Every row gives one point. The last column is the point's height on a tilted bowl or saddle (a function of degree 2), plus a little noise. Along how many of its main directions does it bend up, bend down or stay straight?

Points (16 x 4):
[[-41 -65  -9  55]
 [ 12  -5  68  73]
 [ 40  33  -1  -3]
 [ 38 -43 -32 -52]
 [-12  11   9   4]
 [ 54 -22  30  17]
 [-21 -22  -8   5]
 [-29  13  82  95]
 [ 12  40  22  16]
 [ 71   6   2  -9]
 [ -1 -70 -14   7]
 [ 67  12  20  15]
 [ 67 -42  33  29]
 [ 70 -45  -3 -28]
 [ -5  75   4  30]
 [ 40 -47  33  30]]
Directions: 2 up, 0 down, 1 straight

Points (15 x 4):
[[  13   66   -6   25]
 [ -26   48  -39   33]
 [  27   21  -18   14]
 [  39  -24    4   18]
 [   1   33    4   13]
 [  16  -50  -40   41]
 [  21   -1 -121   99]
 [   2   -5   74   34]
 [  -6   23  -40   24]
 [  -9   42   44   25]
 [ -26  -25  -75   61]
 [ -44   25   21   28]
 [   6   -6   -3   11]
 [ -45  -15  -12   32]
 [ -42  -15  -17   32]]
Directions: 3 up, 0 down, 0 straight

Points (21 x 5):
[[ -3 -53 -55  51 -54]
 [ -9  48   1 -16 -34]
 [-64   6 -26  30  -5]
 [ 19  55 -35  -9   3]
 [ -1 -41   4  46 -18]
 [-32 -50 -61  51 -65]
 [-31  22 -50   9 -46]
 [ 33 -24   9 -59 -28]
 [ 36  40  -6  22   7]
 [-17 -27  10 -23 -47]
 [ 34 -58 -38  28 -12]
 [ 41  -6  38  69  22]
 [-18 -99 -76 -25 -45]
 [ 50  63  13  78  94]
 [ 14  18   5   0 -41]
 [-32  47   9  -7 -18]
 [ 44  50 -64  18  63]
 [  1 -40  -1  60 -18]
 [ 46 -19   2  -5  -5]
 [ -7  78 -10 -47  -8]
 [-41 -11  66 -11  18]]
Directions: 2 up, 0 down, 2 straight

Points (24 x 5):
[[  -5  -16   42  -43   19]
 [ -58  -55  -21   84   34]
 [  43   83   42  -46   15]
 [  25  -73   -2   -9   58]
 [ -21  -11   -2    7    9]
 [ -13  -56  -55   -2   32]
 [  32  -43  -19   42   48]
 [ -36   13  -15   46    7]
 [   2   22   26   -8    4]
 [   6    8  -34    9   19]
 [ -63   10  -34    5   11]
 [ -16  -20   25   27   18]
 [   6  -46   59    6   46]
 [  31  -17  -54   30   41]
 [ -57  -24   60    0   29]
 [ -44    7   -6   51    9]
 [ -65   43  -28   -8   16]
 [  -6   24   15   90   36]
 [ -42  -40   21  -23   27]
 [   6   17  -11  -18   14]
 [  46  -42   26  -14   51]
 [-106  -64   17 -102  121]
 [ -52    8   -4   50    9]
 [  21   58  -20  -34   30]]
Directions: 3 up, 0 down, 1 straight

Points (46 x 7):
[[  37   30  -32  -15  -29    7   -7]
 [ -28   47   24   13  -37   11  -22]
 [   0  -10    6   22   49   -3  -27]
 [  28  -36   -1  -62  -40   37  -30]
 [ -64  -18   23    3   20   21  -31]
 [  65  -16   45   49   12  -16  -68]
 [  15  -18    7   -7   -7   -5   -9]
 [ -91  -16  -31    9   17   26  -44]
 [ -36   51   19  -30   30  -16  -13]
 [ -22  -11  -25   25  -40   22  -21]
 [ -29   28   14  -12   14   32  -11]
 [ -36  -26  -77   34  -20   22  -47]
 [  10  -20   41   23   17   29  -39]
 [ -35   43   29    7    5    8  -18]
 [ -27  -63   -8   31  -16    5  -44]
 [  49   -9  -38    2   -5   -5  -17]
 [   0  -84  -39   18  -47   27  -64]
 [ -24   45   19   42   17  -54  -42]
 [  20  -53   48   37   36  -10  -70]
 [ -29   -8   15   23  -59  -79  -51]
 [  11   13  -39   11  -15  -30   -9]
 [ -14  -38 -121   34  -62   29  -87]
 [ -63   -6   -5  -17   -6  -43  -17]
 [ -43  -41  -66  -60  -53   14  -40]
 [  42  -46   10   43  -46   41  -62]
 [ -22  -53    1   22   -8  -19  -34]
 [ -40    1  -19  -19   57   67  -40]
 [  27   21   11   18   14  -22  -16]
 [  39   68   99   -6   14   43  -83]
 [  11   12  -58  -20  -17  -26   -9]
 [ -20   -7  -66   32   -1   33  -34]
 [ -43   56   -1   25    9   23  -27]
 [ -28   50    5  -29   -4  -47  -13]
 [ -41   33   43  -39  -59   31  -32]
 [ -45   24   29   -1   -8    2  -14]
 [  16    5   31    7  -15   19  -17]
 [ -32   51  -20    3  -51   52  -30]
 [ -55  -30   20  -15   18   28  -28]
 [  27   31    4   42   34    4  -30]
 [  42   -6   16   -7    7   33  -22]
 [  -5   27   -2   15   54   29  -24]
 [ -32  -29   93  -11   33  -27  -65]
 [  10  -52   24   18   58  -19  -55]
 [  32    6   -6   31    8   12  -20]
 [   0    5  -26  -36   26   38  -10]
 [ -58   51   55  -75   -7   34  -44]]
Directions: 0 up, 6 down, 0 straight

Points (41 x 7):
[[-25  -5  86 -65  67 -19 -27]
 [-28  44 -44   9   1 -28 -37]
 [ 38  85  51  21 -22 -17  -1]
 [-21 -54 -36 -57  -1 -21 -37]
 [-41 -46   2  -3  16 -32 -13]
 [-31  33 -18  15   1   8 -41]
 [ 67 -38 -23  24  16  35  38]
 [-14  10  -4  39 -54  15  28]
 [ 43   2  -8 -10 -42   9  15]
 [  2  48  15 -48 -21 -34  -2]
 [-62  44 -88 -30 -11 -71 -32]
 [ 30 -53 -62  29  49   6 -18]
 [-15  15   1 -28  13 -41 -30]
 [  5   6  69  28  82  50 -51]
 [ 33  35 -11 -44 -12  31   4]
 [-23 -34 -90   5 -31  18 -91]
 [ 15  24 -25  -9 -31 -13  -8]
 [-54  21 -31  16  51  23 -75]
 [-23  30  19 -22 -59  41  50]
 [-75  26   3  16  16 -22 -33]
 [-12  32  51 -11  60 -25 -60]
 [-53  32  17  45 -89  23  93]
 [ -8 -61 -96  13  50 -48 -75]
 [ 35   2  20  -6   4 -30 -31]
 [-55 -13  23  32  -6  38  -6]
 [ 35 -22  -5 -86  -6  85  61]
 [-19  -8  30   7   4 -24 -21]
 [ 57  32  -5  17  50  23  -9]
 [-34 -14  25  15  51  -5 -40]
 [-25 -67 -57  10  -5  88  -5]
 [-14  37  49  -8  62  72 -24]
 [-74 -30 -30  87 -46 -32  18]
 [-60   2 -49  16 -96  49  32]
 [  4  -5 -25   1 -18  15 -23]
 [-17  90  66  41  -7 -22 -13]
 [-15 -23 -42  -3  32  11 -64]
 [  1  75  14  18  14  17 -19]
 [ -8 -35  -1 -14 -26   3  -5]
 [-31  83 -93   2  12 -23 -27]
 [ 48  30 -32 -62  -2  23   0]
 [-23  93  16  38   8 -21  -3]]
Directions: 4 up, 1 down, 1 straight
